Rows are points. Each copy is the shape, with its points in the same order, turned, moved and blurred by noise. Some copies are also mirrored. Which?

Shape (6 x 2):
[[-23  28]
 [ 45   6]
 [-14 -49]
 [-53  20]
 [ 14 -73]
 [-14  42]]
Copy 1, 6 rows:
[[-25 -58]
 [ 46 -19]
 [-21  16]
 [-51 -56]
 [ -1  35]
 [-15 -71]]
Copy 1 is: mirrored
Copy 2 (6 x 2):
[[-13   3]
 [ 36 -53]
 [ 60  37]
 [-30  38]
 [ 91  19]
 [-21 -16]]
Copy 2 is: mirrored
Copy 3, 6 rows:
[[-11  26]
 [ 51   2]
 [ -7 -51]
 [-45  20]
 [ 16 -76]
 [ -8  45]]
Copy 3 is: only turned
Copy 4:
[[ 20 -10]
 [-14  61]
 [-62 -10]
 [  9 -34]
 [-93  14]
 [ 33  15]]
Copy 4 is: mirrored

Shape, 6 rows:
[[-54  41  10]
 [-55  32  29]
 [ 84 -24  51]
 [ -7  27 -66]
 [ -2   7 -15]
 [ 12 -29 -23]]
Copy 1 (6 x 3):
[[-43 -69  -8]
 [-25 -81  -4]
 [ 76  24  39]
 [-64  16 -23]
 [-19 -11 -15]
 [  4  16 -34]]
Copy 1 is: only turned
Copy 2:
[[ 29  59  44]
 [ 23  38  60]
 [ 35 -95   2]
 [ 15  43 -47]
 [ -2   9  -5]
 [-21  -8 -17]]
Copy 2 is: only turned
Copy 3 (6 x 3):
[[ -4  55 -57]
 [  3  40 -55]
 [ 74 -33  54]
 [-56  41  26]
 [-15   9  10]
 [-30 -27  24]]
Copy 3 is: mirrored

Shape, 7 rows:
[[ 28  44  61  -7]
 [ 43  -8 -55  31]
 [-38  -4 -57 -18]
 [-34 -54 -55  30]
 [-15  50  36 -10]
 [ -6 -29 -45 -40]
 [ 52  -8  -8  27]]
Copy 1 (7 x 4):
[[-32  68  44 -21]
 [-43 -10 -38  45]
 [ -2 -31 -53 -37]
 [ 38 -31 -64  20]
 [-15  58   6 -52]
 [ -7 -53 -15 -20]
 [-31  15  -1  45]]
Copy 1 is: mirrored
Copy 2, 7 rows:
[[  9 -33  38 -27]
 [ 49  76  11  32]
 [-35  72 -28  17]
 [  2 119 -25 -20]
 [-27  -7  39 -17]
 [ -2  53 -57  13]
 [ 65  45  14   1]]
Copy 2 is: mirrored
Copy 3 (7 x 4):
[[-20  19  20 -55]
 [ 62   6 -35  34]
 [  4 -35  24  75]
 [ 70 -64  15  60]
 [-30   2  16 -22]
 [ 31  10  38  69]
 [ 57  12 -20 -11]]
Copy 3 is: mirrored
Copy 4 (7 x 4):
[[ -31  -41   30  -10]
 [  56   41  -24  -31]
 [  -9   63  -65   22]
 [  43   34 -100   19]
 [ -37  -15    6   24]
 [ -16   53  -73  -28]
 [  43    1  -11  -41]]
Copy 4 is: only turned

Shape:
[[-12  43 -20  43 -19  88]
 [ 11 -94   5 -41  65 -58]
 [-20  53 -12 -10   9  12]
 [ -1   6  13  32   8 -42]
 [ 36 -85  51 -29  41 -22]
 [-52  41 -30  21 -38  53]
 [ 23 -41  31  13 105 -11]
 [-45  -6  28  50  45  14]
 [ 19  53   2   8   1  33]
 [ 13  33 -58  14   9  50]
 [-21  32  10 -36  20  17]]
Copy 1:
[[ 57 -35 -80   3 -40 -41]
 [ -3  48  67 -29  24  79]
 [ 21   1  -3   0 -32 -49]
 [ -9 -41  36   0 -20  10]
 [ 21   8  42 -68  48  62]
 [ 15 -18 -66  33 -25 -64]
 [ 36   2  35 -71 -34  74]
 [-10 -23 -23 -35 -47  19]
 [ 56 -30  -8 -11 -24 -52]
 [ 73  -3 -29  32 -36 -11]
 [ 25  24   8 -24  -7 -44]]
Copy 1 is: only turned
Copy 2 (11 x 6):
[[ 87  61 -17 -38  56 -12]
 [-24 -39  21  86 -27  83]
 [ 13  14   0 -14  35 -33]
 [ -8  20  16 -21 -28  21]
 [ -9  -4 -30  72 -28  93]
 [ 69  57  11 -14  31 -57]
 [-34   1  11  20  34 106]
 [  0  75  28   0  22  38]
 [ 34  16 -33 -37  36  -9]
 [ 76   2   3 -26  54  -6]
 [ -2  12 -20  21  42 -19]]
Copy 2 is: only turned
Copy 3 (11 x 6):
[[  24   -8    0   93   12   46]
 [  -5  -12  -58 -118   14  -28]
 [ -17   25  -23   45  -23   -6]
 [ -39  -40   -8   -7  -24  -12]
 [  -5  -40  -61  -77   58  -45]
 [  38    9   24   76  -25   15]
 [ -24  -47 -105  -49   11   14]
 [  18  -60  -55   17  -33   10]
 [ -30    5  -20   62   14    7]
 [  -4   30   -6   42   11   58]
 [  -2   26  -44   31   -6  -29]]
Copy 3 is: mirrored
